Every row gives one point. Examples show where two turns around zero, p and q, send a point. Where does a point land after both, in the order given? Backwards means that the second turn is done in reverse. Each puzzle has new turns, and all numbers are rounded.

Turn p:
[ -1  30 -20] -> [ 11  -3 -34]
[21  5 -9] -> [22  6 -2]
[-10  73 -12] -> [  0  16 -73]
[  1 -60 -18] -> [ 10 -38  49]
[  9 -54  55] -> [-25  23  70]
[-20   5   3] -> [-18  -6  -9]
Turn q:
[-7  7 14] -> [-9 12  8]
[-13 -43 -88] -> [  1 -85 -51]
[-17 -16  12] -> [-15 -10  19]
[ 18 -32  33] -> [21 -5 44]
[20 53 22] -> [  8  59 -11]
[-2 31  8] -> [ -8  29 -10]
Where do these land?
p, then q: [-27  29 -14] -> [ -8 -33 -25]
q, then p backwards: [ 35 -46 -16] -> [ 18 -25 -52]
p, then q: [-58  11   8] -> [-46 -38  -6]
q, then p: [50  6 22] -> [31 45 -8]

Turn p:
[-30   6 -82 -14  32  -2] -> [-80 -26   2  38  -8 -18]
[-14 -19 -31 -49   7 -10] -> [-31 -28  18  28  -5  34]
[ 25 -21 -29  46  -8 -35] -> [ -2  51  25  28 -20 -30]
[38 28 47  8 -8 19] -> [ 43   3   7 -46  28 -12]
[ -4 -13  55   5  18  18] -> [ 17  17 -24 -43   3  29]
[ 19  24  56  12   2 -20] -> [ 43   5   9 -48 -18  -7]
[-15 -27 -55   5   7  22] -> [-48  11 -12  41  17   0]
[ -8  -9 -36 -33 -12  14] -> [-20 -25   6  35  20  14]
[-10  32  76  20 -38  -6] -> [ 80  -8 -30 -34 -16  -9]
Turn q:
[  7  27 -24  34 -13   9] -> [17 18 16  5 24 36]
[  6   3 -29  43 -26 -24] -> [ 16  37 -16  -9   6  45]
[-17   9  74 -36   9 -12] -> [-44 -23  29   5 -56 -30]
[ 13 -30 -35  54  18  -3] -> [ -5  43 -35  -4  48  12]
[ 23  23  47 -65  15 -15] -> [  0 -20  44 -19 -48 -54]
[ 11 -11 -27  25   7  36] -> [12  9 -9 22 46  2]
[ -2 -23 -35  -5  -9  -6] -> [ 22  -4 -34 -10   9   4]
[-37  -3 -47  11  32  12] -> [-11 -28 -21 -20  52  19]
[ -4   4  76 -61 -32   5] -> [ -7 -33  27  32 -80 -35]
Where do these land?
q, then p backwards: [  6 -33  -5 -45 -14  -3] -> [-31  36  12  20 -21 -10]
q, then p backwards: [  9   6  36 -10 -28 -16] -> [-10  -9  -3  10   3 -48]
p, then q: [ 14 -12 -11  13 -33   2] -> [-10  32  20  -7  11   5]
p, then q: [  1  21  -1  10  65 -76] -> [ 12 -34  -7  24 -89  27]
p, then q backwards: [-73  42  -1 -16  -2  14] -> [-57 -47  -8 -45  -8   2]
q, then p: [  4 -13 -14  22 -31  24] -> [-13  23  -2  -8  21 -34]
q, then p backwards: [ 17 -14   6  12 -49  15] -> [-16 -31   0  13 -39 -18]
p, then q: [ 14  50 -30  10  97  24] -> [-37 -82 -33 -48 -46   3]
q, then p: [  6 -48  20   5  -3  16] -> [-12  10  -2  23 -28 -39]

Turn p:
[-17  -3  11   9 -20 -25  12 -22  24] -> [ -4 -21 -10  19 -15   8 -25  22 -20]
[ 27  14  37  -2 -24  22  24  42  52] -> [-13   4  10  49  -6 -69  20  19 -12]
[ 32  20  12 -16   3  10  36 -27 -28] -> [-32   2  18 -38   7  -4  17  40   4]
[-14 -28 -42 -23  58 -59 -16 -21 -26] -> [ 49  18 -24 -50  24  61 -10  -8 -34]
[ 30 -29  13  38 -17   5 -30  47 -45] -> [-43  23 -10  24   3  18  46 -57   5]
[-21   7  37 -22   9  30   3 -17 -11] -> [-14   5  49 -11   5  -9 -29   2   6]
[-20 -35 -49 -23  25 -13  39 -18 -38] -> [ 37  26   9 -43 -27  57  12  23   0]
[ 30  -6   7  13 -38  34 -38  14  33] -> [-27   6 -30  25 -17 -51  -5 -31  19]
[  2  44  19 -21 -45  19   5  21   3] -> [-22   5  11  36  19 -28  -3  29  40]
[-50  15 -45  48  49 -24 -36 -18  36] -> [ 69 -70 -25  -9   6  19 -23 -40  -9]
Turn q:
[  6 -12  -4 -31  24 -28 -23 -50  12] -> [  2   0  22  39 -28 -13   1 -49  19]
[ 13  -8  18  36 -12  22 -21  34 -28] -> [ 18  -4  17 -35  13   3 -34  34 -22]
[-32  19  18  33  27   2  34  35 -34] -> [-13  27 -25  15  10  -4 -10  59 -41]
[  5  -3  24  49  12 -40 -16 -19 -10] -> [ 39  -8  -5  36 -12 -12 -44  17   2]
[  5  18 -18  -1 -22  30 -14 -49 -32] -> [  2 -23  17  13  24  43  -8 -38 -28]
[ 20  40  -1 -43 -30 -11  43 -18  16] -> [ 19  22 -25   9  26  25  56 -29  21]
[-34   4  68  23  -6 -15 -18 -15  10] -> [  4  18 -10  27  38 -29 -56   5  23]
[ 49 -51 -12 -45 -27 -39 -20  40  21] -> [ 24   6  44 -46 -41  -1  28   5  69]
[ 18  35 -33 -23   2  -5 -37 -22  36] -> [  8  -2 -21 -14 -29   9   1 -68   7]
[-33 -26 -12  -6  53  59  42  36 -31] -> [-64   5  18  -8   4 -25  32  46 -63]
[-35  19 -16 -29 -49  -6  22  24  -7] -> [-32  21 -20 -13  19  50  18  13  28]
[ 18 -36 -31  38  28  31   8   5  46] -> [ -5 -63 -12 -24 -23 -47  15   7 -16]
Where do these land?
p, then q: [-14   5  87  -6  15   1 -28 -12 -97] -> [-66  42   5  41  51 -57 -48 -28 -41]
p, then q: [ 13  40   4  68  27 -19 -24  49  10] -> [  4 -52  20  63 -17 -31  31  32 -18]
q, then p: [ 27  30 -20 -18   9 -12 -13  -5  20] -> [-19  -5 -21 -23 -16  -5  -8  34  18]
q, then p: [ 16 -17 -27   2  15 -28 -30 -14   9] -> [-36   4 -26  18 -26  -5 -21   4   1]
p, then q backwards: [ 27 -28   9  52 -10   6  -4  -7  14] -> [-11   6 -47  -4  36  13   0 -14  24]
q, then p: [-40 -38   4 -41  12  11 -10   1  10] -> [ 16 -26  24  34   5  15 -44   8 -18]
p, then q: [-19 -33 -17   1  -1   4  64 -11   5] -> [ 19  10  10 -43  44  26  10  25  14]
q, then p: [ 13 -33   6 -21 -26 -19 -27   6  12] -> [ -6   4  -5  16  -1 -41 -31  10 -24]
p, then q: [-36  39 -24 -33 -54 -25  56   4  15] -> [ 18  -6 -28 -83 -15 -25 -12  48  -1]
p, then q backwards: [-21  -2 -13   2  13  22 -26 -23  28] -> [ 17  -1   5  22   1  -5 -42  -8  24]
q, then p: [ 27  -4  14 -24 -22 -18  55  -7  27] -> [ 23 -18  -1  -8 -20 -26  38  38 -35]
p, then q backwards: [  8  39 -23  16  22  78 -13  19 -53] -> [ 28 -47   6 -68 -45   4  -6  -4  50]

Turn p:
[-39 -26  55  17  46  -7  -3 -40 -33  14 -21 -55] -> [ 23 -34  14   8   7 -49  58  45  -2  14  50 -40]
[-19 -38  12  25  13  -1   5 -22 -35  11  24  48] -> [  0 -52   7  18  20   9 -25  13 -25 -33  37  -3]
[  6  23 -29  14 -50 -13  19 -16  25  30  36  23] -> [-17  27 -46  21  20  20 -36  10 -26   6 -10  40]
[ 13 -22   6 -29 -58 -36   6  19  39  18   9  55] -> [-33   0  -4  20 -29  13 -46  14  19 -16 -13  77]
[ 10  -7   2  -8   5  28 -27 -32  11  49  14  34] -> [-16  -6 -46  21   7 -23 -18 -18   8 -42  25   0]
[ -6  27 -12   8  -5 -48 -67  61  -9 -58 -25 -56] -> [ 12  15  52 -82  -6 -34 -19  -1  26  72 -36 -14]
[ -1  11 -74 -44  -7  -4   2  20  46 -48  15 -17] -> [-41  62   7 -55 -37  37   0 -25 -22  10 -22   7]
[-11 -12  50  53  41  46   9 -31  -1 -26 -36 -17] -> [  6 -20  22  21  41  -7  50  33  23 -25  -3 -69]
[-25 -25  34  42  54  50  12  24 -32  23 -24 -57] -> [ 48 -22  12  34 -16 -13  28  19  13  16  21 -96]
[ 93   2 -47 -27 -14   2  41 -13  33  -7  40  23] -> [-15  63 -14  14  17  73  -5 -54  13 -18  18  53]
[  1   2  22 -21 -33  37  10 -15 -29   6  16   6] -> [  3 -43 -44   7  -1  22  18  -9   8  -1  -4   9]
[ -9  72 -20 -35  26 -46 -13  62  21 -51   3 -19] -> [ 43  54  35 -80 -29 -10  -2  -9 -14  12 -54  21]
[-13  -8   1   5 -18  -8   7 -18 -37  39 -50  33] -> [-13 -45   7  54   5 -37  -2 -16 -21   4  -9  15]
Turn q:
[-15  13   1  31 -48  28 -33  25  -1 -29  29  15] -> [-43  -1  27  -1  30  21 -19 -18   0 -25 -15 -51]
[ -3  15 -25 -15  29  -1  27  27  53   5 -73 -14] -> [  5 -21 -54  41  -9 -34  15 -39 -43  34  -4  25]
[-19  -1  17   6 -14  -1  64 -22  32 -24  93   7] -> [-18 -27  32  -6 -16  84  56  34  11  -4 -44   2]
[-26 -20  45  23  74  19  -7 -43  -9 -25   2 -15] -> [ 12  45  32  17 -57  20 -31  -8   4 -17 -22  58]
[ -4 -13   0 -39  20  -8 -10  11  19  16  12 -71] -> [ 35 -12  22 -18 -37 -36  14  14 -50  11 -19  -4]
[ 20  42 -49  10 -51  -2 -36 -30  12   3 -70 -27] -> [  4 -25 -29  19   0 -72  15 -61  29 -31  26 -42]
[54 43 47 27 20 33 -8 35  1 10 31 37] -> [-11  -2  12  21  78   8 -27  31  -5 -41 -36  37]
[ -9 -17 -21  10  47  53   5 -18 -12  31  46  -3] -> [ 24  52   1 -42   1  17  10  -3   5  -4 -60  21]
[ 19 -58 -33 -34 -54 -57  -6  -3  27   9 -16  17] -> [  9 -67 -16 -52  -4   2   5 -13   8  40  61 -21]
[ -4  14 -41  54 -20 -69  -4 -15 -28  18 -41  -6] -> [  7  11 -59   2 -17  -4  14 -12   8 -48  74 -28]
[ 25  -3  43  15 -11  52  -1  18 -18  21 -14 -43] -> [-32   3  -2  -9  -6 -54 -33  30  -3 -24 -45   8]
[-51  -5  53 -28  -3 -21   2 -17  -8  -2  15  59] -> [ 18  -1  18  32  -8  60 -39  32  33  40  10 -10]
[ 13 -11 -37 -61  12 -27   9  33 -67 -32 -14  43] -> [-10  44  16  -6  43 -11  20  15   1  70  72   6]
Where do these land?
q, then p: [  2 -16  43 -25  22 -21 -42   5 -13  44 -39  -2] -> [  5   7   3 -29  15 -22 -61 -30  38  16  21  25]
q, then p: [ 16   4 -44  18  -1   8   5  15 -32  40   3  38] -> [ 14  51   1 -24 -16  -2  16 -37 -34 -20   2 -10]
q, then p backwards: [  2  14  59  43  29  25  40  39  -4  21   7 -43] -> [-61  23   1  -1 -33 -11  31  -7  59  13  -3  48]
p, then q: [-62 -36 -27  -8 -45 -14  37 -58  26 -32   0 -38] -> [-27  61 -44   5  -4  22  -1  48 -23  48 -29 -55]
p, then q: [  5  62  -3 -20  33 -15  -4  11  -5  38 -14  26] -> [  4  -9   6  16  16 -11  19  -6  36 -25  67  24]
q, then p: [-25 -11  52  30   2 -25  19  43 -17  -9  60  18] -> [ 33 -44 -14 -21 -33  14 -12 -13  20  -2 -41 -64]
q, then p: [-41 -43 -22 -48 -54  44   3 -45  -4 -72 -61  -3] -> [-44  15 -73  39  -6 -55   7  88 -13  19  22  35]
q, then p: [ -1  34  13  21  40   6 -46 -23  -9   6  23  35] -> [ 12  19   8 -23  51  -3  13 -17  40 -38 -19 -19]
p, then q: [-20 -65 -76 -27  -5   0  25 -42  -5 -84  -8 -41] -> [ -6  47   2  16 -51  12  -3  71  30  52 -81 -45]
p, then q: [ 14  44 -17 -28  13 -11  -5  46  27   6  37   0] -> [ 13 -20  19  24  49 -40  15 -19  36   1  13 -15]
p, then q: [ 25 -43 -14 -27 -14   5  53 -42  40 -37 -18   4] -> [-44  25 -14  46 -12  49   2   3  16  16 -58 -12]
q, then p: [ 14  16 -26  31   4 -14 -34  26  35   6 -30  22] -> [-17  -4  10 -27  39   4  10 -24 -25  -8  49 -20]
p, then q backwards: [ 41  26  75  31 -27 -20  -2   7 -43  13  -3 -34] -> [ 32  27   4 -73   6  -4  11 -36  12  42  -7  52]
q, then p backwards: [ 31  15 -12  10   4  32 -47  20   4  58  43  18] -> [  4  67  13  48  21   5 -25   0  -4 -34  21  31]
